Every row gives one point. Any point is a mix of the corners, with weights that add up to 1. It lies inside the corners' shape when no weight is negative. Say inside or outside, and name the corners with a negative weight.
(in the rows, 128 means zero)

Corners:
(1): [109 120]
(2): [217 122]
(3): [100 144]
Points:
[ 79 138] => outside (2)
[201 122] => inside
[117 140] => inside
[153 116] => outside (3)
[130 130] => inside
[ 89 129] => outside (2)
[112 121] => inside
[227 114] => outside (3)
[105 142] => inside

Corners:
(1): [139 168 129 246 126 162 136 149]
(2): [176 171  37 114 147 151  64  83]
(3): [137 187  95 176 116  64 137  97]
(4): [184 181 133 140 170 179 196 120]
(5): [137 194  98 135  90 136 139 149]
(6): [137  53 161  98 113 116 155  72]
(7): [182 117 155  99 226 124 112 158]
(8): [ 81 186 165  91  90 125 167  52]
(9): [179 138 160 112 107 138  81 120]
Points:
[156 115 146  89 129 146 137 106] => outside (1, 3)
[142 165 128 195 126 150 132 131] => inside
[159 162 125 152 168 130  94 151] => outside (4, 6)
[140 146 139 138 111 129 147 126] => outside (2)
[156 162 128 139 121 141 130  92] => outside (5, 7)

Corners:
(1): [131 104 176  39  32  93  82  77  81  99 149 134]
(2): [201 160  87 130 168 151 156 178 113 180 123  89]
(3): [102 125  80 106 184 135 175 168 139 161 118 186]
(4): [189  89 122 181 153 162 163 128  34 120 187  74]
(5): [103 138 160 188 108 201 155 136 101 156 189 154]
(6): [114 105 150 132 176 168 117 199 118  71 154  64]
(7): [113 158  95 128 142  62 154 107 179 141 125 125]
(8): [ 97 199  71 120  87  51 124 175 205  79 112 150]
(9): [230 155 126 165  92 122 200  82  72 154 100 202]
(10): [153 127  93 122  50 108 132 182 175 152 104 160]
(11): [173 158 153  87 135  69 144 179 150 113 149 148]
(12): [194 129 138 129  61 109 157 161  92 192 109 143]
(13): [118 138  46  86 110  67  73 104 124  95  78 178]
Points:
[133 146 115 113 116 118 130 144 139 125 128 143] => outside (4, 12)
[129 130 105 148 155 154 151 133  99 135 148 129] => outside (10, 11, 12)
[132 123 126 116 107 126 129 135 111 125 136 130] => outside (11)
[171 141 109 124 121 103 155 135 115 132 118 153] => outside (5)
[150 129 108 138 138 134 139 160 109 122 131 129] => outside (1, 7)
[132 170  76  68 102  43 122 142 182 116  90 185] => outside (4, 5, 6, 12)
[169 142 101 123  73 107 129 153 129 142 115 150] => outside (3, 6, 7)
